Rows are points. A path goes straight from each point to the next, and from the last back to the first. The post is the endless flat space through its rows: a point in 2 columns, a line in 3, a plane in 4, and so on, so that a path can go around it. Count how often the path circles the post. Going back the other way cancels.
In the rows, zero is written as 128.

Post:
[[174 115 102]
 [106 111 142]]
Path, 21 rows:
[[ 99 128 118]
 [ 97 157 166]
 [151 112 176]
 [120  68 149]
 [148  95  68]
 [103 141  91]
 [132 143 144]
 [198 104 155]
 [155  79 123]
 [ 94 103  89]
 [189 112  58]
 [101  69 134]
 [249  97 116]
 [142 131 132]
 [160 157  69]
 [168 112  81]
 [168  64 115]
 [108 108 184]
 [163 123 159]
 [154  83 180]
 [ 78  60 119]]
Times around: 1

Post (5 x 6):
[[118 182 122 156 135 130]
 [132 158  42 184 108 118]
 [194  89 128 125 135 132]
 [ 89 125 153 148 104 100]
 [122 176 124 102 144 140]]
Path:
[[153 179 106 176  89 115]
 [ 90 122 114 130  89  71]
 [111 181  93  51 161 108]
 [169  94  80 167 152 121]
 [100  91 112 171  87 115]
 [ 56 137 160 177  51 127]
 [131 165 185 202  76  81]
 [183 188 190 171 128 134]
 [156 112 104  83 106  93]
 [138 138  78 164 144  81]
 [132 172 154 167 172 138]
 [181  93  87 207 124 145]
 [126 164  63 118 103 155]
 [204 221 215 152 162 165]
 [182 153 132 114 151 121]
 [103 180  16  72 144 114]
 [140 181 144 220 156 138]
 [117 145  67 152 106 166]
 [ 95 189 198 109 105 140]
 [141 165 171 137 126 122]
 [138 130 135 132 106 119]
 [189 149 210 173 145 117]
 [187 123 121 164 143  72]
 [183 110  69  43 200 161]
 [ 93  97 122 148 123 151]
 [129 174  72 186 115 151]
 [114 187 132 179  98 128]
 [ 99 190  81 178  78  65]
 [142  96  88 115 144  76]
 [133 114  69 189 137 122]
 [127 135  68  76 132 190]
 [113 138 134 158  84 142]
 [154  85 130 172  75 143]]
Times around: 5

Post, 8 rows:
[[129 152 101 153  93 144  96 118   7]
 [103 128 117 119 113 116 132 111 206]
 [149 114 126 105  97 131 135  90 165]
 [153 107 108 130 138 125 137  98 190]
 [130 138 109 119 125 121 119 134  74]
 [118 120 156 135 133 125 125 127 109]
 [127 120 133 135 126 146 130 155 101]
 [108 120 115 123 111 124 166 103 154]]
Path, 27 rows:
[[131 146  73 107 127 124 134 143 164]
 [145 109 134 139 134 120 163 146 181]
 [136 117  96 130  90  99 115  72 104]
 [ 96 127 130  86 118  98  99 108 131]
 [121 106 117 102 146 157 152 114 142]
 [ 99 176  81 109 139 101 134 142 181]
 [178 126 146 125  53 140 111  65 121]
 [157 111 129  99  64  90 127  68 132]
 [ 80 115 125  79  82 127 150 122 111]
 [129  90 135 124 131 142 149 121  85]
 [157 106 161 174  53 154 115 128  57]
 [121 157 160 193 142  98  71 121  99]
 [139 140 159 140 106 136  91 119  99]
 [129 109 134 108  92 129 178 133 141]
 [140 106  76 108  93 148 154 132 121]
 [ 98 111  98 110 181 110 130 122 138]
 [135 124 117 150 171 121 121 117 137]
 [108 147 112 137 107 143 159 129 175]
 [106 108 187 136 119 101 182 138 107]
 [107 123  94 115  58 108 149  95  84]
 [122 106 185 120  90 162  89 114  99]
 [107 126 123 105 129 138 153 142 178]
 [169 120  98  95 132 133 148 133 194]
 [159 152 128 104  78 115 125 166 124]
 [126 116 157 119 105 118  95 121 139]
 [104 117 113 110  84 144 122 126  99]
 [ 98 145 106  99 186 107 137 141 143]]
Times around: 4

Post (10 x 11):
[[153 101  32 128  95 132 137 148 101  89 115]
 [ 78 141 186 140  98  97 108  88  95 191 175]
 [205 153 138 167 143 140 176 182 149 106  78]
 [118 190 190 121  86 126 102 106 112 176 145]
 [ 92 146 198 128 133 152  92 121 123 168 137]
 [143 116  86 101 140  88 109 101 137 167 161]
 [146 132 169 138 119 145 152 115 120 113 123]
 [154 162 140 147 152 171 148 111 127 172 124]
 [142 115  86  80 107 125 131 141  93 114  94]
 [135 104  54 129 128  98 117 115 110 113  92]]
Path:
[[ 61 148 136 145  88  86 135  74  84 203  98]
 [133 150  73 166 138  84  97 119 150 135  99]
 [108 164 120 146 102 101 121  68  79 155 192]
 [ 99 101 116 115  88 119  82 149  72  93 117]
 [108 184 186  96 104 108  78  76  48 229 118]
 [ 95 183 182  81 123 161  70 131  99 181 159]
 [135 152 168 137 159 164  90  80 107 154 133]
 [135 154 246 125 141 185 108 144 133 198 119]
 [167 115 115 174 155 123 136 120 182  96  95]
 [161 148 177  78 100 143 112 153 149 165 139]
 [196 120 137 148 133 146 154 161 147 138  60]
 [142 190 104  97  83 162 112 139 162 193 140]
 [138 144  74  88  59 106 162 140 101  89 100]
 [ 97 136  81 103 139  26  93   7 102 183 188]
 [ 67 152 113 144  63  83 125 117  98  70  86]
 [ 76 140 121 181 121  81  95 125 154 180  97]
 [129  85 131 202  89 107 143 141 114 110  74]
 [ 91  92  96 122 106  98 110 119 146 172 184]
 [132 124 130 113 107 105 130 124 143  83 150]
 [108 148 154  68 135 112  89 189  99 138  82]
 [203  89 170  84 148 100 136 171 100  95  97]
 [199 141 165 133 118 191 175 116 122 123 133]
 [143 140 135  99 125  76  90 136 170 167  71]
 [155 191 120 147 138 235 179  39 155 129 127]
 [ 92 144 112 166 149 236 150  75  76 164 166]
 [202 167  52 117 123 143 147 118  59 115  92]
 [120 129 181 217 162 147 131 155  85 171 140]
 [129 210 182  81 100 117  90 134  87 159 134]
 [218 139 136 159 187 184 174 125 149  85 150]
 [173  62 137  47 166 136  86 129 109 113 117]
 [168 125 125 115 143  79 107 157 138 151  77]]
Times around: 3

Post (13 x 14):
[[132 135  80 151  62 136 124 107 117 162 126 154 102 139]
 [178 169 167  64 187 132  93  91 102 105 129 144  86 128]
 [125 163 103 144 146 131 121 141 154 142 116 108 116 111]
 [ 74 133 158 122 146 185 177  97 202 164  85 163 156 117]
 [158 131 127 109 177  97 144 140 121  77 152 174 132 109]
 [178 114 109  99 174 117 150 173  91 115 143 113 138 165]
 [152 118 114  96 148 100 125 136 107 185 138 114 116 152]
 [ 92 147 122 130 147 142  75 111 103 142 169 136 107 121]
 [103 149 111 150 116 129  88 100 111 131  61 173 162 161]
 [128  98 174 170 111 116 124 123 108 162 165 185 108 172]
 [110 152 152 116 162 157 123  77 189 125 110 121 159 109]
 [ 89 167  86 124 111 101 130 122 130 128 130 138 137 149]
 [135 140 118  98  96 152 114 148 143 162 180 152 104 162]]
Path, 31 rows:
[[151 157  85 120 113  60 107 131 101 118 166 164 123 132]
 [ 67 131 111 134 135 169  79  95  84 133 128 219 113  71]
 [139 148 122 128 177  68  75 144 153  99 151  97 128  79]
 [171  89 104 142 117 154  86  99 124 162 140 114 104 118]
 [137 123  69 148 153 148 102 114 136 171  62 142 129 143]
 [123 139 145 207  97 153  98 163 159 138 144 206 124 157]
 [175 161 119 123 120 166 186 158 198 140 159 146  79 121]
 [100 155 102 154 100 204 193  84 130 149  95 109 112 139]
 [ 84 166 139 120  89 223 152 133 188 164 105 154 134 114]
 [166 143 137 131  95 206 135 156 207 142 100  74  98 110]
 [101 140 122 106 118 141  60  79 189  62 162 139 155 112]
 [161 156 168 106 161 131 156 100 121  98 134 166  76 145]
 [132 158 102 143 111  87 158 160  76 133  99 203 112 204]
 [114 133 108  97 183 138 145 119 121 122 134 193 153  68]
 [117 169 166 163 104 144 123 118 110 190  97 128  64 138]
 [246  74 147  89 141  99 105 170 127 120 200 107  86 119]
 [ 94 107 149 137 138 103 132  76 173 176 106 123 122 147]
 [172 126  72 140 156 123 116 169  75 112 150 151  92 142]
 [133 135 118 130 153 221 160 164 168 132 155  90 162 168]
 [125 149 160  92 157 125 147  88 189 137 142 117 175 112]
 [116 232 138  92 135 108 137 120 163 116  99 132  80  84]
 [140  76 151 249 127 161 135 173 175 148 110 129 147 118]
 [189 122 150  28 122 103 131 112 141 184  90 102 120 219]
 [ 65 156  48 156 103 156 100  86 158 170 107  76 163 148]
 [163 151  58 129 125 136  73 157 110 150 115 141 135 141]
 [138 161 134 106 172 155 101 113 106 134 119 129 163 145]
 [163 148  78 133  67 170 134 168 133 156  86 166 117 143]
 [130 139 114 123 136 119 146 122 109 100 125 144 119 107]
 [131 121 148 119 136  84 120  76 188 116 159 118 114 107]
 [126 124  91 134 153 120 157  96 165 140 193 115  94 113]
 [131 166 111 145 161 146  97  98  82 115 105 134 128 166]]
Times around: 5

Post (17 x 18):
[[ 79 119 148 157 132 137 156  76 130 141 106  88 127 104 131 123 125 158]
 [143 110 139 130  89 111 108 135 169 157 121  94 206 128 108 141 181 117]
 [158  98 136 144 133 135 104 111 141 138  84 101 133 107 165 136 177 127]
 [132 151  91 136 166 174 128 155 161 123 112 150 100 189 142  87 157  88]
 [166  89 131 125 104 131 127 150 127 130 117 134 114 170  65 120 142 104]
 [144 115 148 128 105 122 151  40 118 129 136 153 106 112 121 123  97 154]
 [123 122 163 144 176 149  74 154 156 137 106 123 175 111 125 129 160 123]
 [155 120 126 175 127 176 153 113 159 178 141 139  91 144 104 118 156 147]
 [113 150  85  63 127  97 147 135 182 177  97  95 147 163 127 174 108 145]
 [136 126 140 111 144  86 139 102 206 160  96 110  95 128 120 140 196 138]
 [169 152 147 124 182 121 147 117 119 101 125 136 117 183 134 120 125 124]
 [151  71 120 144 118 103 199 171 134 171  90 165 123 147 109  82 147 137]
 [157 135 128 123 112 141 139 136 107  79  68 187 148 146 125 108 159 156]
 [108 115  66  72 112 166 142 118 159  74 123 145 147 187 132 150 113 173]
 [125 148 119 145 145 119 104 101 152 120 141 115 139 140 123 188 161 125]
 [142 132 102 146 155 168 149  90  86 101 148 119 128  94  91  98  85 141]
 [184 115 122 154 103  76 119 139 192 151 129  70  88 143 134 141  99 125]]
Path (24 x 18):
[[150 131 116 123 166  97  89  78 179 131 114 126 144 151 119 172 166 152]
 [194 126 112 105 150  30 119 120  92 193 112 150 129 137 104 164 196  46]
 [139 130 110 126 115  83 129  73 129 118 159 133 134  56 128 163 165 119]
 [183 176 115  98 145 129 152 165 152 124  74 142 158 158 126 170 184 144]
 [149 129  91  83 145 159  90 108 148 124 115 136 208 157  83 199 127 140]
 [ 87 172 104 152 136 143 168 141 145 134  94 129 141 156  86  82 186 135]
 [169 112 177 185 154  68 171 130 102 134 152 128 131 158 127 109 159 112]
 [131 115 155 131 162 141 107 176 179 138  82  99 120 114 164 118  87 165]
 [ 98 133  83 114 177 186 137 148 146 125  86  88 165 129  73  96 158  83]
 [139 121 147 164 140 137  97  74 158 148 118 129 147 134 115 133  79 153]
 [127 134 191 197 145 165 177  92 111 147 114 128 101 161 121 156 136 148]
 [134 137 187 183 102 121 123 130 110 138 105 114 118 119 122 119 154  77]
 [149 169 133 105  64  98 136 121 144 112  98 113 128  96 147 142 106 168]
 [170 102 106  69 112 174 153 104 110 135 111  98 109 112 133 161 149 149]
 [151  95  82 137  92  84 145 100 177 173 168 155 112 129 167 135 193 125]
 [121 249  97 106 129 129 130 107 135 136  27 163 119 147 119  94 146 135]
 [117 110 174 194 138 134 150  52 146 174 115 106 145  70 125  93 116 152]
 [128  96  76 164  77 143 110 172 169 122  73 170 114  99 146 117 166  88]
 [114 143 154  93  72  97 150 114 117 153  74 134 154 191 113 181 194 134]
 [179 135 124  83 142  96 149 149  84 130  93 147 182 155  73 149 133 168]
 [144 115  90 121 113 113 119 122 115 113 105 146 121 193 107 126 137 116]
 [ 74 139 158 135 177 190 118  82 101 131 162 174 120 152  84 106 177 140]
 [157  55  69  89  42  52 116 186 126 136  85  76 168 108 127 219 124 126]
 [188 100 113 164 112 136 176 169 160 108 101  74  92 184  89 136 147 149]]
Times around: 1
